Each row is a point. Two turns around zero, p and q, are shown by what they do to some points. Where does a point land after both, in the order given? Backwards means that the second turn is done in reverse. Each puzzle has new turns, and all numbers are rounded.

Turn p:
[ 40 -38] => [ 50 -24]
[-11 -12] => [ -7 -15]
[-29  50] => [-43  39]
Turn q:
[46 38] => [49 34]
[-27  46] => [-23  48]
[ 7 -7] => [ 6 -8]
[-24 -63] => [-30 -61]
[ -1 -13] => [ -2 -13]
Where do these land?
p, then q backwards: [ 34 -22] => [40 -7]
q, then p: [-8 27] => [-14  25]
p, then q backwards: [ 26 -42] => [ 40 -29]
p, then q backwards: [-52  37] => [-62  14]

Turn p:
[ -2 -33  20 -20] => [ 11 -12  35 -21]
[33 62 19 -8] => [ 39  50 -34  10]
[-16  28  24 -10] => [ 1 40 10  3]
[-13 -30  28  49] => [ -3 -24  38  47]
[ -2 -27 -91 -10] => [-48 -55 -48 -39]
Turn q:
[  3 -31  65 -13] => [-12 -61  32 -21]
[ -1 -38  -3  23] => [-10 -19   6  38]
[-50  65  -5 -28] => [-31  55 -12 -58]
[ 13  39 -40  14] => [ 27  51 -11   7]
[ -5 -19 -21  14] => [ -7   2 -10  30]
[ 17  14 -66 -19] => [ 27  33 -57  12]
[ 24 -30  70   9] => [  8 -61  51  -7]
Where do these land?
q, then p backwards: [ 37   0 -10 -29] => [47  0 -7 -9]
p, then q: [ 2 -5 34 35] => [11 -3 44 18]
q, then p: [ 15 -66 -19  41] => [-10 -47  12  65]
p, then q backwards: [ 66  32  12 -52] => [ 55  53 -27 -41]
p, then q: [-18  -6  -3 -40] => [ -9  -8 -16 -40]
p, then q: [-66  43   0   0] => [-40  56  19 -33]
q, then p: [-37   3 -13  44] => [-22  36   8  41]

Turn p:
[  9   7  -6  -7 -23  44  15   0] => [ 13  22 -23  -5 -19  33 -12  11]
[ 45  -4  -4  12  31 -18 -20 -23] => [ 29 -17  13 -16  27 -32 -31  -9]
[-17  -7   6 -23  20 -24 -25 -20] => [-37 -19   7 -14  14 -18  -9 -19]
[ -2  27   9 -18  15 -22  24  21] => [-12  20   3 -15   8 -25  28  25]
[ 13 -10 -13  -8  17 -25   5  16] => [  5 -23   6 -11  14 -15  13  20]
[-10  -6  16 -12  -6  17 -11  26] => [-20   6  14  10  -8  20  -6  20]
[-11 -41  16 -21  24 -15  -4 -34] => [-23 -24  19 -32  26  11  -1 -35]
[-22 -10 -12  -6   2  48  -4 -20] => [-13   7 -30   5   9  40 -20 -15]
[-16   5  -9  -7 -39  -7  -2  18] => [-12  -7  -8  12 -40   3  15  10]
[-17  12 -21  97 -33 -24  -2  16] => [ 48  -8  -1  85 -22 -23  32 -24]
[28 25 18 -6 -7 25 25  0] => [ 21  43  -1 -20  -9   6  -7  15]
Turn q:
[-41   8   9  26  24  17  -6  10] => [-29  -3  20  44  -2  15  -5  -8]
[-19   2   1  38  10   5  -5  49] => [-30   9  17  40  -7 -11 -17  32]
[ 13  -7  21  14  41  21  -4 -20] => [ 27 -16  12  36  22   8  17  -9]
[ 4  4 13 -1  4 37 21 -6] => [13 24  2 15  6 24 22 -2]
[-11  39 -13  16 -25 -30   3  29] => [-35  30   1  -8 -12 -37 -26  -3]
[ 19  -1  -4 -36 -28 -11 -26  -2] => [ 14  -3  -5 -48  10   4 -24   4]
[ 17 -29  21   7 -12  22 -11 -37] => [ 51 -11  -3   6 -14  26  -2  -7]
[ 19  -7 -50 -28 -25 -30 -12 -11] => [ -3 -17 -47 -50   2 -15 -15   2]
[  0 -10   2 -36  10 -30  40 -11] => [ -7 -12   2 -35  -5 -12  49  -8]
Where do these land?
p, then q: [ 16  13 -39 -12 -13 -32 -24 -34] => [  3 -43 -27 -41 -20 -13 -13   3]
q, then p: [ 14   8 -42  13  35   7  30  14] => [ 13 -12 -25  22  29 -15  45   6]
p, then q: [-20 -48  12  18   8  25  24  24] => [17 23  7 46  9 30 30 12]
p, then q: [-12 -19  38 -23  -1   1  22  16] => [-10  28  31  -1   2  29  23  -6]
p, then q: [ 19  17 -17 -16   2  13 -28 -27] => [ -6 -28 -14 -19  14   1 -36  -3]
p, then q: [  7 -12  28  11 -29  13  18  21] => [21 46 14  4 -3 10 -1  5]
p, then q: [-27  25   7  -8 -25  -2 -12 -19] => [-16   7 -14  -9 -25   3 -18 -33]
q, then p: [ -3 -16  37  28  25  -2  20   7] => [ 30  19  36   9  -9   4  25 -10]
p, then q: [  7  31 -24 -11   0 -24 -50  -1] => [-20 -39   0 -16 -26 -25 -35   7]

Turn p:
[-21 -55   9 -45 -24   3 -28 -31   4] => [  1 -26 -21 -61   7  40 -29 -25  -7]
[-39  49 -52  -6  29 -12 -30  53 -11] => [-14   1 -62  46   8 -43 -29  51   8]
[16  4 61 49 39  0 20  2 46] => [  2  -1  62  52   7  18  12 -31  48]
[-35  16   6  29 -38  33  26   3 -13] => [-39   3  43   0 -19  -6 -19  27 -30]
[ 38  24 -46 -45 -29  22  42  37  11] => [ -3  55 -27 -27 -63 -20  26  31  14]
[ 28 -22  29  34  48  -9  -9  17 -28] => [ 36 -37  27  18  36 -13  31   6  26]
[ 32 -15 -49 -41  23  36 -55 -39  34] => [ 51 -18 -68   4 -44  56  -1 -12  -9]
[ 14  36  34 -53   8 -55  -2 -11 -59] => [ 38  57 -13 -28  77 -20  -2   5 -10]
[-55 -58 -35  47 -38  25  39 -44  24] => [-87 -51  19 -13 -35  37  15 -20 -45]
[ 21  22  43  31 -17 -44  -3  13  -9] => [ 15  17  39  11  27 -48  -5 -32   4]
Turn q:
[ 20  10 -34   0 -17  -5 -11  -8 -71] => [-20  30 -19  13 -30  17 -39   2 -52]
[  5 -57 -27  61   3   0  56  21  67] => [ 31 -42 -19  56 -10  27  80  28  39]
[ 36 -30   2 -37 -32  30   5  62 -13] => [ 11   8 -29 -54   0  26  13  65 -24]
[-67   7 -20  28 -20  64  30   7 -16] => [-71  35 -25  13  24  36  43 -12  21]
[  9 -38  59  17  16  -8  51  15  27] => [ 14 -31  33 -15 -23 -20  73  17  10]
[ 16 -20 -26 -69  -3  22   1  -9 -20] => [ -6 -26 -45 -43  12  13 -20  -4 -42]
[-21  83  -9  -2  21 -63 -31 -20   5] => [ 19  40   8  31  10 -66 -58 -45  19]
[-30 -77  15  17   1   7   3  29  24] => [-15 -44  20  15  31  12  48  51   4]
[ 11  16  -8 -16  36  48 -44  -2 -13] => [ 13  19  14 -25  39  41 -24 -29 -22]
[ -3  56  38  17  19 -73 -11 -46  11] => [ 17   6  46  24 -30 -71 -35 -45  25]
[ 24  49   9 -15 -26 -22 -49 -48   1] => [  5   5  14 -15 -25 -12 -82 -25  23]
Where do these land?
p, then q backwards: [-43  57  25  -2   4  37  -7  44 -21] => [ -7  -1   0  16 -43 -44 -64  34 -11]
p, then q backwards: [-19  47  50  21  57 -56  -6 -32   7] => [-59  21 -47  35  57   5 -47   8  15]
q, then p: [ 23 -24   0 -54 -45  38  26  17  39] => [-15   4 -60 -44 -44  15  14  22  37]
p, then q: [-66  37   8  -8  18 -28 -11   8   8] => [  7  23  29  47  55   6 -14 -17   4]
p, then q: [-94  22  49  22 -50  -6 -45  35   1] => [-11 -10  85  21  70 -19 -65  26  -7]
q, then p: [ 45 -32 -60  11 -27  12  48 -28   1] => [-22 -36  -2 -30 -71  -9  24  17 -46]
p, then q backwards: [ 15 -11   5  -4  15   3 -10 -50 -40] => [ 21 -28 -11 -13  46  25  -6  23  -2]
p, then q: [ 64 -44 -10  12 -42  31  40  19  36] => [-37 -34 -36 -49 -51 -28   3  21  46]
p, then q: [ 13  30 -26  16  34 -25 -66 -30 -14] => [ 29   4   7  55 -34  44  -9  -9 -45]
p, then q: [ 31 -54 -27  14  62   1   8 -28   8] => [ -3 -37 -35   4 -24  40  68 -12  -4]
p, then q: [ 32 -27 -12 -26 -25  -6  22  45 -23] => [ 19 -17 -45 -24  -2 -52  -3  18   4]
